Each row is a point. A path goes straight from each point to the next, and from the last back to the first. The post is the endless flat space through its rows: a point in 2 columns, a line in 3, a plane in 4, and so on, so that a path can go around it. How many times does the path go around the post? Going back the other way cancels.

Post (1 x 2)
[[0.000, 0.008]]
Path (19 x 2)
[[0.040, 0.018],
[0.023, -0.028],
[-0.025, -0.015],
[-0.011, 0.017],
[-0.002, 0.058],
[0.015, 0.015],
[-0.014, 0.036],
[-0.020, 0.010],
[-0.010, -0.027],
[0.018, -0.012],
[0.040, 0.027],
[-0.022, 0.047],
[-0.035, 0.043],
[0.004, 0.059],
[0.033, 0.013],
[0.007, -0.021],
[-0.024, 0.000],
[-0.016, 0.017],
[0.015, 0.056]]
Times around: 1

Post (8 x 9)
[[-0.021, -0.024, 0.007, -0.004, 0.017, -0.040, -0.019, 0.007, -0.019],
[0.036, 0.019, -0.037, -0.014, 0.037, 0.001, 0.070, -0.001, 0.021],
[0.017, -0.044, -0.009, 0.022, -0.014, -0.003, 0.005, -0.061, 0.008],
[0.016, 0.047, 0.072, -0.034, -0.001, -0.005, 0.039, 0.003, -0.014],
[0.024, 0.018, 0.008, 0.001, -0.009, 0.027, 0.013, 0.024, 0.013],
[0.026, -0.013, -0.034, 0.015, -0.009, 0.048, 0.026, 0.022, -0.047],
[0.038, 0.004, 0.014, 0.028, 0.004, 0.024, 0.000, 0.004, -0.024],
[0.029, 0.002, -0.039, 0.004, 0.002, 0.029, -0.050, -0.003, -0.003]]
Path (22 x 9)
[[0.034, 0.029, 0.008, 0.018, -0.045, 0.031, -0.003, 0.000, -0.003],
[0.008, -0.034, 0.020, -0.019, -0.015, -0.050, -0.027, -0.025, 0.044],
[0.044, 0.020, -0.010, -0.031, 0.011, 0.006, 0.007, -0.040, -0.002],
[0.015, 0.034, -0.015, 0.021, 0.001, -0.010, 0.031, 0.029, -0.005],
[0.008, 0.011, -0.029, 0.016, -0.002, 0.007, -0.017, -0.012, 0.000],
[0.014, 0.045, -0.025, -0.059, -0.031, 0.006, 0.026, 0.038, 0.034],
[0.024, 0.010, -0.003, -0.022, 0.000, 0.013, 0.031, 0.032, 0.009],
[0.022, -0.041, -0.031, 0.010, 0.036, 0.037, 0.006, 0.042, -0.034],
[0.000, 0.045, 0.051, 0.002, 0.017, 0.011, -0.008, 0.018, 0.001],
[0.003, -0.026, -0.027, 0.050, -0.021, 0.004, 0.004, -0.016, -0.041],
[0.036, 0.007, 0.004, -0.006, -0.024, -0.008, 0.024, 0.007, 0.026],
[0.042, 0.011, -0.010, -0.018, 0.011, -0.005, -0.042, 0.013, 0.079],
[0.036, 0.011, 0.014, 0.004, -0.001, -0.019, 0.006, -0.052, 0.034],
[0.032, 0.004, 0.034, -0.024, -0.044, 0.012, -0.014, -0.004, 0.000],
[0.028, -0.021, -0.014, -0.001, 0.001, 0.011, 0.053, -0.023, 0.022],
[0.023, -0.012, -0.011, -0.007, -0.021, 0.069, 0.023, -0.038, 0.017],
[-0.017, 0.044, 0.027, -0.049, -0.020, 0.009, 0.059, -0.069, -0.041],
[0.004, 0.011, -0.018, -0.001, 0.012, 0.032, 0.069, 0.034, -0.050],
[0.024, 0.023, 0.036, -0.041, 0.017, 0.040, -0.011, -0.011, -0.045],
[0.048, -0.029, -0.010, -0.005, 0.022, 0.031, 0.009, 0.006, -0.023],
[0.003, -0.022, -0.021, 0.021, 0.023, 0.015, 0.019, 0.015, 0.030],
[0.023, 0.049, -0.044, 0.009, 0.006, 0.031, 0.000, 0.002, -0.023]]
Times around: 2
